Each row of a before or after table is a point. The points were changed in one or more steps. Then noise was added and the rows were shuffled. The steps act on how far a point lies along the listed directions, d1 being the first. What was done? A step turns or swaps two directions, mirrors them in a line or flattens them onto one, adds a multiple of one to another, or multiplies one. Angles are multiples of 10 degrees, from the lower direction toward the higher: turns from -170 to 170, lines from 10 to 170 but not 90. Use the fewest steps. Two steps may share a direction if one is a turn and the other turns, adds or multiplies; they go together, in the order done. Otherwise the lowest direction goes first.

Directions:
(1): [-52 -10]
(2): [ 10 -52]
Before (9 x 2):
[[ -6  -9]
 [ 50  25]
 [-31  16]
 [ -5  36]
 [-24  10]
 [-55  25]
 [  4 -27]
 [-54  15]
 [-31  10]]
After, 9 rows:
[[-31  -8]
 [-52   1]
 [-16 -39]
 [ 36 -36]
 [-57  -3]
 [-30   0]
 [-29  -4]
 [ 12  28]
 [ -5  11]]
Steps: mirror d1 and d2 in the line at 160 degrees

Directions:
(1): [45 50 14  3 -6  0]
(2): [ -8 -12  60 -15 -28   2]
Before (13 x 6):
[[-43 -28  29  -3  -8   4]
 [ 10   7  20 -16  -9  -9]
 [ 17  13  24  -9 -13   3]
 [  0   5 -19   7  23  -1]
 [ 34  52  14  11   4   9]
 [  6  14 -49   2  28 -10]
 [ 28   7  32 -12 -21  14]
 [ 12   6  15 -11 -11   7]
 [-12 -24  49 -35 -23  -5]
 [ 29  24  18  -2  -4   5]
 [ 41  45  60 -14 -29   6]
 [-26 -36  16  -7  -1  13]
 [-35 -40  14 -22 -14   6]]
After (13 x 6):
[[ 26  18 -21   4   7   2]
 [-38 -35  -9 -11  17  -5]
 [-22 -20   1  -2  15   0]
 [ 16   9 -29   9  22   1]
 [ 17  14 -13  -7   7 -12]
 [ 11  10  40  -5 -13  16]
 [ 39  25 -30   2   6   9]
 [ 46  51 -57  13  25   1]
 [ 20  15  40 -24 -26   5]
 [ -1  14 -50  18  32   9]
 [  8  28  47   1 -17   7]
 [ 14  10 -11  -6   2   6]
 [ 43  41  23 -22 -10  -8]]
Steps: turn d1 and d2 by -90 degrees

Directions:
(1): [-25 -16 -39 -60  -2   0   9 -12 -12]
(2): [ 17 -17 -12  -8  45  42 -13  39  13]
(3): [-16 -24  52 -22  36 -31  -6  -1  -4]
(4): [-38 -28 -16  24   2  -4 -16 -16  53]
(5): [ -6  -4  12  12  22  44  20 -55 -15]
(6): [  6   5  26 -27 -32  29 -53 -13  10]
Before:
[[ 33  30  17  15  -7  22   2  -1 -23]
 [-21 -12  -9  -9   6  -3  -2 -12  -7]
 [ 23   1  23 -16  30 -15   6  43 -28]
 [ 15  -4  14  14   2 -34  14  26  -8]
 [  5  -3  19 -32  27  -2  22   7 -50]
 [  6 -10 -23 -11  29  34   0  19   8]
 [  4   1  37  26   4  15 -19 -21  21]
 [  2   5 -36  15  21  26  16   7  15]
 [ 25  20 -39 -16  11   8  11  47 -14]]
After:
[[ -9 -14 -20 -33 -26 -42  -2  25   0]
 [ 19  31   2  -4  -6 -60  20  46 -25]
 [ -6  21 -20   1 -39  11  26 -37 -38]
 [  5  20 -19 -41 -43 -31   4  17 -33]
 [  8   6   7  -2  42   6  31   3 -19]
 [ -2   1 -20  23   3  18   1  -5  -4]
 [ -4 -11  27 -22  20  41 -19 -37   5]
 [-10   6  44  -9   1 -11   6 -41 -18]
 [ 28  20   7  -2  18  19  19  16 -30]]
Steps: turn d1 and d3 by -130 degrees; turn d1 and d6 by 40 degrees; turn d2 and d4 by -70 degrees; multiply d5 by 2

Directions:
(1): [-39 -10 -59 -18   4  -8  14  -5 -21   1  16  31  -2 -14]
(2): [  7   8  28 -13   5   1  -4   9 -60  44   9  17  23   3]
(3): [-30 -11  33   4 -15 -24  29  32  21  10   5   3  10 -46]
Before:
[[-14  -8 -27  -3   3   5   2  -5   2 -11   6   4  -7   3]
 [ 16   6   2 -15  11  10  -6  -1 -41  18   5   2   8   9]
 [  5  -1  -7   7  -3   1  -7 -11  39  -8  -9 -14 -13  15]
 [ -8  -2 -34  -6  -1   4  -5   0 -22   9   3  18  10   0]
 [-30  -6 -22  -8 -10  -9  26  -1  12  -6   7  16   0 -23]
 [-24 -12 -15  -6   3  -9  18   0  -3   1   9  12  -2 -18]
 [ 21   7  22  18   2   2  -4   1  32 -12 -17 -32 -11   6]
 [-22   4 -20 -18   1   2   0   3 -23  12   6  12  -5  -1]
 [ -1   3   8  -1  -8  -6   3   4  -2  11   2  -5  11   6]
 [ 28   3  14   8   7  10 -25 -16 -12  14 -11  -7  -2  28]
 [  8   3  27  -5   8   9  -2   3 -26  20   0   4  -2  18]
 [  1   5 -30  -8   4   8   4 -22   6 -17  -3   5 -11   4]
 [-26 -13   0   9  -5 -10   9   7  36 -13  -7  -2  -3 -23]
 [-26  -3 -15  -8  -6 -15   5   3  -2   4   8   6   8 -18]]
After:
[[-35  -5   4  -6 -11 -24  15  17  -2  13  11   9  14 -34]
 [-49 -21  15   8 -14 -28  29  30  43  -3  -2   5   4 -56]
 [-12  -7 -32  -6   6   8  -5  -9  -8  -9   6   5  -7  11]
 [ 11  11 -46 -13  13  21  -9 -34  -9 -17  -3   7 -14  24]
 [  4   3 -33 -10   1  10 -13  -5 -32  12   3  18  10  15]
 [  5   1 -27   4   1   5 -12 -19  34 -12  -8  -9 -17  22]
 [ 17   3   6  17   3   1  -1  -1  38 -20 -14 -27 -16   4]
 [-44 -12  -1  -8 -17 -20  38  16  11   9  11  23  10 -48]
 [ 18   6  26  -2   8  14  -7  -5 -20  16  -3  -4  -6  25]
 [ -4   6  14   0 -11 -11   6   8   4  12   3  -7  11   3]
 [-16   8 -15 -20   3   6  -5   3 -29  18   3  11  -2   3]
 [ 49  10  -7   7  16  27 -45 -38 -17  -1 -18 -15 -13  59]
 [ 36  13  -1 -13  16  21 -20 -13 -45  15   1  -8   6  34]
 [-33 -14   0  -5  -2 -18  27  13  -4  11  12  17   6 -35]]
Steps: turn d1 and d2 by 20 degrees; multiply d3 by 2.5
